Each row of a before or after table is a point. The points were changed in one or more steps. Then noise was added and the rows were shuffled. The steps act on columns, c1 being the first. Write out the steps. A step turns or swaps two columns, mirrors them in a line or flattens them onto one, adds a multiple of one to another, or multiplies or shifts one. Angles are multiples of 10 degrees, from the lower column toward the higher: turns from -170 to 170, lines from 10 to 170 but not 90. Use the fewest steps. Two steps may share a column if one is a turn and the other turns, adds or multiplies; they go together, in the order done. Otherwise the lowest column goes first.

Before (14 x 2):
-0.27  -0.08
+0.10  -0.18
-0.24  +0.19
+0.32  +0.38
-0.41  +0.26
+0.12  -0.10
+0.42  +0.24
-0.03  -0.47
-0.23  -0.12
-0.14  +0.00
-0.34  -0.44
+0.30  +0.44
-0.16  +0.23
+0.29  -0.45
After, 14 rows:
+0.42  -0.18
-0.15  +0.37
+0.09  -0.29
-0.28  +0.18
-0.23  +0.43
+0.31  +0.15
+0.12  -0.22
-0.41  +0.68
+0.31  +0.05
-0.03  -0.43
-0.14  +0.15
-0.23  +0.12
+0.28  -0.74
-0.34  -0.10
Steps: add -1 times c1 to c2

Before:
+0.09  -0.32  -0.16  +0.25
+0.01  -0.03  -0.16  +0.10
+0.05  +0.11  +1.14  +0.18
+0.35  -0.29  +0.02  +0.01
+0.32  -0.31  +0.61  -0.69
+0.13  +0.05  -0.12  -0.56
-0.05  -0.04  +0.06  -0.08
+0.27  +0.10  +0.01  +0.24
-0.12  +0.03  -0.14  +0.23
+0.05  -0.43  +0.10  +0.16
+0.35  +0.12  +0.33  +0.30
-0.31  -0.66  +0.00  -0.42
After:
+0.25  +0.10  -0.24  -0.03
+0.00  -0.01  -0.13  +0.14
+0.36  +0.12  -0.24  -0.39
+0.08  +0.04  +0.03  -1.15
-0.01  +0.00  -0.27  +0.12
-0.48  -0.19  +0.41  +0.06
-0.06  -0.01  +0.09  -0.04
-0.11  -0.04  -0.24  +0.10
-0.10  -0.05  -0.15  -0.13
+0.18  +0.07  +0.78  -0.49
+0.13  +0.04  +0.52  +0.23
+0.20  +0.08  +0.00  -0.02
Steps: flatten c1 and c2 onto the line at 20 degrees; mirror c3 and c4 in the line at 140 degrees

Before:
-0.29  -0.18  -0.40  +0.10  +0.12  -0.50  +0.05  -0.07  -0.44
+0.39  -0.26  -0.26  -0.18  -0.06  -0.16  +0.17  +0.01  -0.06
+0.51  +0.40  +0.16  +0.36  +0.00  -0.89  +0.10  -0.43  -0.42
+0.01  -0.20  +0.08  +0.24  -0.22  -0.19  +0.19  -0.43  -0.39
+0.31  -0.13  -0.28  -0.61  -0.07  -0.15  -0.06  -0.44  +0.98
-0.13  +0.09  -0.11  -0.47  +0.18  -0.01  +0.02  +0.28  -0.04
+0.27  +0.34  -0.34  -0.34  -0.12  +0.11  +0.00  -0.04  -0.40
+0.12  -0.18  +0.03  +0.09  +0.55  -0.15  -0.34  +0.00  -0.39
+0.00  +0.37  -0.41  +0.10  -0.16  +0.05  +0.22  -0.47  +0.47
+0.10  -0.10  -0.01  +0.05  -0.11  -0.80  -0.46  -0.11  -0.48
-0.28  +0.01  -0.12  -0.07  -0.16  -0.19  +0.23  -0.20  -0.20
-0.27  -0.05  -0.18  +0.27  -0.10  -0.30  -0.16  +0.12  +0.46
After (12 x 9):
-0.29  +0.12  +0.29  +0.01  +0.05  -0.23  -0.29  +0.16  -0.17
-0.29  +0.20  +0.00  -0.30  -0.30  -0.43  -0.31  -0.05  -0.05
+0.13  +0.14  +0.40  -0.16  -0.65  -0.13  -0.10  -0.11  +0.37
-0.12  -0.23  +0.29  +0.44  -0.10  -0.19  -0.06  -0.13  +0.09
-0.24  -0.02  +0.19  -0.37  +0.29  -0.22  +0.41  -0.12  +0.06
+0.06  +0.13  +0.39  -0.33  -0.64  -0.76  +0.11  +0.04  -0.28
+0.49  -0.04  +0.60  -0.64  -0.27  -0.67  -0.37  +0.57  -0.20
+0.33  +0.35  +0.13  +0.48  +0.68  -0.36  +0.70  +0.26  +0.30
+0.38  +0.17  +0.15  +0.17  +0.10  -0.21  -0.17  -0.22  -0.06
+0.25  -0.21  +0.03  +0.32  -0.28  -0.04  -0.18  +0.23  -0.28
+0.01  -0.01  -0.01  -0.08  +0.52  +0.04  +0.16  +0.54  -0.03
+0.05  +0.45  +0.45  -0.23  -0.14  -0.06  -0.35  +0.17  -0.32
Steps: turn c2 and c8 by 140 degrees; shift c3 by +0.40; mirror c4 and c6 in the line at 80 degrees; turn c5 and c9 by 70 degrees; turn c5 and c7 by -140 degrees

Before (8 x 12):
+0.11  +0.21  -0.06  -0.14  +0.28  -0.29  -0.22  -0.51  -0.19  +0.64  +0.13  +0.17
-0.16  -0.03  -0.24  +0.42  -0.47  +0.34  -0.30  -0.32  +0.03  -0.21  +0.38  -0.07
-0.12  +0.14  -0.13  +0.04  +0.02  +0.19  -0.23  -0.15  +0.22  +0.41  +0.13  +0.53
+0.10  -0.37  +0.03  +0.30  -0.03  +0.49  -0.31  +0.37  +0.12  -0.39  -0.41  -0.16
-0.22  +0.13  -0.31  +0.19  -0.37  +0.04  +0.06  +0.35  +0.33  +0.03  +0.32  -0.15
-0.44  +0.10  -0.19  +0.04  -0.13  +0.35  -0.26  -0.58  -0.27  -0.84  -0.24  +0.38
+0.25  +0.31  -0.39  +0.25  -0.03  +0.33  -0.18  -0.25  +0.15  +0.30  +0.04  +0.20
+0.07  +0.05  +0.77  +0.21  -0.20  +0.17  +0.27  -0.41  +0.25  +0.18  +0.00  -0.26
After:
-0.03  +0.24  +0.78  +0.06  -0.13  +0.31  -0.05  -0.58  -0.24  -0.18  -0.22  -0.43
+0.08  +0.61  -0.36  +0.26  -0.07  +0.39  -0.23  -0.28  +0.19  -0.37  +0.07  -0.10
+0.17  -0.71  +0.46  +0.29  +0.02  +0.52  -0.29  +0.28  +0.11  +0.04  -0.44  +0.31
+0.13  -0.09  +0.17  +0.47  -0.63  +0.31  -0.23  -0.07  +0.01  -0.23  +0.35  -0.34
+0.08  +0.30  -0.38  +0.08  -0.02  +0.18  -0.22  -0.59  +0.22  -0.15  +0.15  -0.01
+0.09  +0.38  -0.67  -0.07  +0.36  -0.32  -0.23  -0.32  -0.18  -0.05  +0.14  -0.46
-0.05  +0.09  -0.17  +0.25  -0.23  +0.14  +0.16  +0.10  +0.24  +0.71  -0.03  -0.40
+0.02  +0.25  -0.03  +0.21  -0.49  +0.08  +0.09  +0.21  +0.32  -0.27  +0.36  +0.25
Steps: flatten c1 and c7 onto the line at 110 degrees; multiply c2 by 2; turn c3 and c10 by 90 degrees; multiply c5 by 1.3; turn c8 and c12 by 70 degrees
